Each point is reached from the start by the listed moves, each made once or not at all, plus a little noise. Is the number of moves made odd or even? Then give how often each move was made.

Moves:
(1): [ 39   1 -16  13  26  26]
(2): [ 44   9  25  -8  -3 -42]
(3): [ 25 -32   3  -6 -26  38]
Start: [-42   9 -13 -28 -44 -26]
Points:
[ -1  10 -31 -13 -20  -1] -> odd (1, 0, 0)
[-44   9 -10 -28 -43 -30] -> even (0, 0, 0)
[ 65 -15  -5 -29 -45  -5] -> odd (1, 1, 1)
[ 20 -25 -25 -19 -39  36] -> even (1, 0, 1)

Moves:
(1): [ -6  16 -23   7   9   2   4  18  23  25  -7 -22  -8  21]
(2): [ 19   9 -19  -7   9  24  -7 -18   6 -15  11  12   6  21]
(3): [-11   5   8  15  13 -10   2  14   3  -4   5  10 -16  25]
(4): [-14   3 -18  44   0 -11  16 -28  25 -11 -10   0 -18 -24]
(5): [ 41 -25  -8 -40   3 -32  -5   8  33 -12 -45 -16  -9  15]
(6): [ 50   4   8 -14   9   9  21  28   8 -16 -12  30  -9 -26]
(7): [  4  -6  36   1  19  -5  18 -15   7  14  30  13   0 -16]
(8): [ 13 -21 -64  -7  32  45  13  20 -24   6   7  14 -12  21]
(9): [ -9 -26 -18  11 -22   2  30   4  -9 -37  -9  14  23  -4]
(10): [ 15  47 -16 -13  10 -18  12 -31   6   7  -5  37  21   9]
(11): [ 11   3  -8  18 -33 -18  -7 -14  20  14  18   7  15   4]
Start: [-13  -6   2   1  -5  -7  11   8 -20 -22   2  -9 -11  -4]
Points:
[  23  -24 -114   13   32  -30   80   -5   15  -74  -56   49  -22   39] -> even (0, 0, 1, 1, 1, 0, 0, 1, 1, 1, 0)
[ 23  33 -79  52  46   0  58 -65  24 -11  58  84 -16  35] -> odd (0, 1, 1, 1, 0, 0, 1, 1, 0, 1, 1)
[ 37 -26 -85  32  19 -54  91 -37  43 -46  -7  68  -9  25] -> even (0, 0, 1, 1, 1, 0, 1, 1, 1, 1, 1)

Moves:
(1): [ -2   6   3  -8  -6  14  -2 -19   2  13  21  12  17  13  13  -1  -4  20
 -17  15  14   4   2  12   1]
(2): [ -1  -6   9   8 -22  20  -9   5  -1   0   4  -7   4   0 -17   9  -9  12
  16  -1  16 -15  -6 -24  16]
(3): [  3 -15  15  28  -6  17 -15   3   7   2 -29   2  19   7   8 -12  14   3
  -4   2   8  -9 -14  -5  21]
(4): [-10   4  -8 -23  -7  -5 -11  -3  -9  17  -6  16   8  -3   3   1 -17   3
 -21  -8   5  16 -29  10 -11]
(5): [ -8 -13   4 -20   0   2 -27   5   0 -31   6  19  15   5 -11 -10  23   9
   2   8 -10  -5 -31 -19  -8]
(6): [ 12  13   0  -1  -5   4  -4   3  -2 -12  -2 -10  -4 -15  16   3  16  -5
   3   4  -7  -2  12  14 -24]
(7): [-18   0 -20 -20   5 -18  -5   8 -10  17 -12  13  22 -21 -11 -10   7 -11
   5   7   3   3  14  10  -8]
(8): [-11   5   5  13 -12  -2   5 -10  -2  24  15  -7   5  -3 -19 -24 -33   0
  -7 -21  13  10   1   2 -24]
(9): [-14  -7 -15  20  17   8  15  -1   3  14  -7  -1 -19 -10 -12  -1 -19 -11
   3 -11  -3  -8  -4  14  10]
(10): [ -9   7   3  -6   2  13   5  -6   4  13  18  26  14   0  16   4   2   8
 -22   0  10   7   7  -1   5]
(11): [  9  25   1   5   9  21   4  15  17  -8 -15   9  -3   5  -1  12   6 -14
   6  -8 -12 -10   2  17   6]
(12): [ -1   4  -8 -22  -6 -22   9 -18  -4   3   5  23 -11 -13   3  14   1   0
   2   2  -2 -11  13 -16   1]
(13): [ 10 -10  -3  -9   4   9 -23   4   1 -15   7   1  11  12  10  -4   6 -15
  -6  -3  -7   0  -9  -1  -1]
(14): [ -1   6 -11   3   0   1   0  -1  -9 -10  -6  15   6  -6   6  -1   0   8
   7  -8  -5   0  -5   1   7]
(15): [  4  -4  12   1   1   9  10  -5   9   4  11  -4  15   9  -8  -3   1  11
  -9 -23   3   3 -10  -5  12]
(16): [  0 -13   1   2 -12   7  -6  -8   0  -6  20  15   3 -17  -6   8 -15  -1
  11   5 -27  12   0  11 -29]
(17): [ -9 -22 -24   6 -16 -24  -1  21  -7 -11  -8 -18 -13  -1  -7 -17  27  -1
 -13   3 -10 -18  -5  -3   6]
(18): [ -2   6   3 -13  10  14  18   2  -9  13   2   6 -32  13  -3  -1   0  -1
   2 -12 -17  -6  18   2   8]
(19): [  0 -12 -17 -18  -7 -10   5   4  11  19  -5 -17  -9  17  -3  -5  10   6
 -18  -8  19  18   7   4  -4]
(20): [-10   3   8   6  -9  10   5 -12  -2   2   7   7  11   1   3   1  -3  -8
   9   4  17   5 -14   0   7]
(21): [-10  -3  11   7  -7  -9  -5  -9   5  -3   8 -14  -7  19   1  15   2  13
   6 -12   7  -6   2 -16   2]
(22): [  0   8 -26   4   2 -13   1  -5 -14   6 -25  -7   6   4 -11   7   5  -8
  10   4  -5   7  -6 -13  -5]
(23): [-13  16   0   4  18   6  18 -11  11  -5 -33  -3  23   3  -8  12 -23 -10
  -9  -6   9   5  -1  -4  15]
(24): [ -5   4 -15   6  -5   1   3  10  -3   1 -18  -4  11  -3  17  -9   0   0
  10  18  -1 -16  -9  -5   0]
Start: [-20  11  19 -33  -4  -3  29   3  -2   3 -16   0  -4   0  25  -5   0  13
 -18  -4  11  10  12  11  -1]
Points:
[ -39    4  -32  -36  -33   41  -23   64  -27  -34 -101   10   45   11
   17  -34   92  -26   24   22  -16  -57  -34  -18   17] -> even (0, 1, 1, 0, 1, 1, 1, 0, 0, 0, 1, 0, 1, 0, 0, 0, 1, 1, 0, 1, 0, 1, 0, 1)
[-75   1 -41 -65 -48   1   0  -6   0  22 -30 -18 105  39   5 -33  27  43
 -69 -19  64   4 -16 -41 -12] -> odd (1, 1, 0, 0, 1, 1, 1, 1, 0, 1, 0, 0, 1, 0, 1, 0, 1, 0, 1, 0, 1, 1, 1, 1)
[-18   7 -10 -37 -31  37  -7  30  16   4 -65  14  53 -14  55 -21  42 -35
  -1  20   1  10   5  56 -36] -> odd (0, 0, 1, 0, 0, 1, 1, 0, 0, 0, 1, 0, 1, 0, 0, 1, 0, 0, 1, 1, 0, 0, 0, 1)
[-37  14 -31 -63  23  53  24  40  16  -2 -32  53 -11  36  46 -19  25   5
 -34 -27 -15 -10  -8  22  21] -> odd (0, 0, 0, 0, 1, 0, 0, 0, 1, 1, 1, 0, 1, 1, 0, 0, 0, 1, 1, 0, 0, 0, 0, 1)
[ -39   28  -50 -121  -13   -7  -30  -18  -30  -13  -22  116   70  -21
   21   13   11    8  -19   14  -37   24  -39   21  -49] -> even (1, 0, 0, 1, 1, 0, 1, 0, 0, 0, 1, 1, 1, 1, 0, 1, 0, 0, 0, 0, 0, 1, 0, 0)
[-72 -55  10  21 -63  63 -21 -11   7   1  25  35  74  25  18 -50  -2  71
 -43 -29  17 -30 -74 -28  19] -> even (1, 1, 1, 0, 1, 0, 0, 1, 1, 1, 0, 0, 1, 1, 1, 1, 1, 0, 0, 0, 1, 0, 0, 1)
